Each row is a point. The points of each table are mixes of a few directions, plus a little noise. How many directions does each table use, and how many do they share? Where both have some left over, give the other angles between the two spaces (their principal angles), to ten degrees, smallest first.

First (6 x 2):
[[-0.45  0.22]
 [ 0.10 -0.05]
 [ 0.28 -0.14]
 [ 0.04 -0.02]
 [ 0.48 -0.23]
 [-0.44  0.21]]
Second (4 x 2):
[[-0.45  0.22]
 [ 0.17 -0.08]
 [-0.18  0.09]
 [ 0.46 -0.23]]
Directions: first 1, second 1, shared 1

First (5 x 3):
[[-0.28 -0.26  0.12]
 [ 0.38  0.54 -0.10]
 [ 0.36  0.24 -0.19]
 [-0.16 -0.34  0.01]
 [-0.30 -0.18  0.16]]
Second (7 x 3):
[[-0.11  0.32  0.18]
 [-0.27  0.75  0.43]
 [ 0.14 -0.39 -0.22]
 [ 0.16 -0.45 -0.26]
 [ 0.01 -0.04 -0.02]
 [ 0.08 -0.22 -0.13]
 [-0.01  0.02  0.01]]
Directions: first 2, second 1, shared 1

First (5 x 4):
[[-0.06  0.25 -0.19  0.63]
 [-0.04  0.18 -0.14  0.46]
 [ 0.06 -0.25  0.19 -0.62]
 [ 0.04 -0.17  0.13 -0.42]
 [ 0.00 -0.01  0.01 -0.03]]
Second (8 x 4):
[[ 0.34  0.42  0.10 -0.31]
 [-0.07  0.27  0.23 -0.05]
 [ 0.27 -0.38 -0.42 -0.01]
 [ 0.39  0.00 -0.22 -0.20]
 [-0.22  0.18  0.25  0.05]
 [ 0.00 -0.16 -0.11  0.05]
 [ 0.08 -0.03 -0.06 -0.03]
 [-0.79 -0.29  0.23  0.50]]
Directions: first 1, second 2, shared 0; angles 70

First (6 x 6):
[[-0.35  0.03 -0.06  0.09  0.00  0.00]
 [-0.83  0.07 -0.15  0.20 -0.01  0.01]
 [ 0.93 -0.07  0.16 -0.23  0.01 -0.02]
 [-0.62  0.05 -0.11  0.15  0.00  0.01]
 [ 0.40 -0.03  0.07 -0.09  0.00 -0.01]
 [ 0.48 -0.04  0.09 -0.12  0.00 -0.01]]
Second (9 x 6):
[[ 0.06 -0.01 -0.06 -0.11 -0.27 -0.37]
 [ 0.37  0.12  0.29  0.24  0.12  0.54]
 [ 0.32  0.02 -0.01 -0.27 -0.64 -0.54]
 [ 0.12  0.01  0.02  0.16 -0.13 -0.33]
 [-0.01  0.03  0.11  0.04  0.27  0.55]
 [ 0.01  0.04  0.12  0.28  0.33  0.38]
 [ 0.27  0.04  0.05 -0.19 -0.39 -0.16]
 [-0.48 -0.10 -0.22 -0.08  0.30 -0.02]
 [-0.65 -0.14 -0.30 -0.07  0.42 -0.06]]
Directions: first 1, second 3, shared 0; angles 40

First (8 x 8):
[[-0.14 -0.04  0.20  0.21  0.16 -0.11  0.16 -0.16]
 [ 0.16  0.05 -0.23 -0.23 -0.18  0.13 -0.18  0.19]
 [-0.12 -0.04  0.17  0.18  0.14 -0.10  0.14 -0.14]
 [ 0.39  0.12 -0.55 -0.56 -0.44  0.31 -0.44  0.44]
 [ 0.15  0.05 -0.21 -0.22 -0.17  0.12 -0.17  0.18]
 [ 0.21  0.07 -0.30 -0.31 -0.24  0.17 -0.24  0.24]
 [-0.35 -0.11  0.49  0.50  0.39 -0.28  0.39 -0.39]
 [-0.30 -0.10  0.43  0.44  0.34 -0.24  0.34 -0.35]]
Second (8 x 8):
[[-0.06 -0.06  0.17  0.21  0.21 -0.20  0.13 -0.23]
 [-0.23  0.14  0.18  0.17 -0.34 -0.03  0.13  0.03]
 [ 0.02 -0.07  0.12  0.67 -0.41  0.16  0.43  0.18]
 [ 0.39 -0.10 -0.29 -0.39  0.43 -0.33 -0.38 -0.28]
 [-0.06  0.03  0.23  0.20  0.12 -0.56  0.05 -0.48]
 [ 0.25 -0.26 -0.26 -0.26  0.58  0.37 -0.12  0.17]
 [-0.28  0.27  0.01 -0.31 -0.45  0.22 -0.13  0.28]
 [-0.02  0.05 -0.16 -0.27 -0.14  0.38 -0.11  0.35]]
Directions: first 1, second 4, shared 1

First (7 x 9):
[[-0.16 -0.17  0.05  0.10 -0.06  0.28 -0.55 -0.30 -0.09]
 [ 0.29 -0.37 -0.06  0.16  0.19  0.21  0.02 -0.28 -0.20]
 [-0.29  0.15  0.07 -0.08 -0.17 -0.11 -0.21  0.14  0.09]
 [-0.52  0.34 -0.21 -0.46 -0.29 -0.19 -0.19 -0.27  0.07]
 [-0.46 -0.03 -0.07 -0.28 -0.25 -0.29 -0.23 -0.04 -0.04]
 [ 0.52 -0.18  0.12  0.29  0.27 -0.04  0.51  0.38 -0.01]
 [ 0.62  0.26  0.10  0.27  0.30  0.14  0.63  0.36  0.18]]
Second (8 x 9):
[[-0.47 -0.20  0.17  0.65  0.34 -0.71  0.29  0.09  0.16]
 [-0.12 -0.07  0.35 -0.09 -0.09  0.72  0.25  0.02  0.23]
 [ 0.27  0.12 -0.27 -0.02 -0.19  0.41 -0.31  0.20 -0.68]
 [ 0.33  0.06 -0.29 -0.30 -0.21 -0.02 -0.19 -0.12  0.00]
 [ 0.09  0.18  0.26  0.20  0.04 -0.19  0.08 -0.14  0.11]
 [ 0.27  0.15  0.03 -0.45 -0.13  0.07 -0.06 -0.27  0.32]
 [-0.25 -0.46 -0.46  0.18  0.00 -0.41  0.10  0.16  0.09]
 [-0.13  0.21  0.21 -0.17  0.24  0.13 -0.15  0.05 -0.23]]
Directions: first 4, second 5, shared 0; angles 40, 50, 70, 70
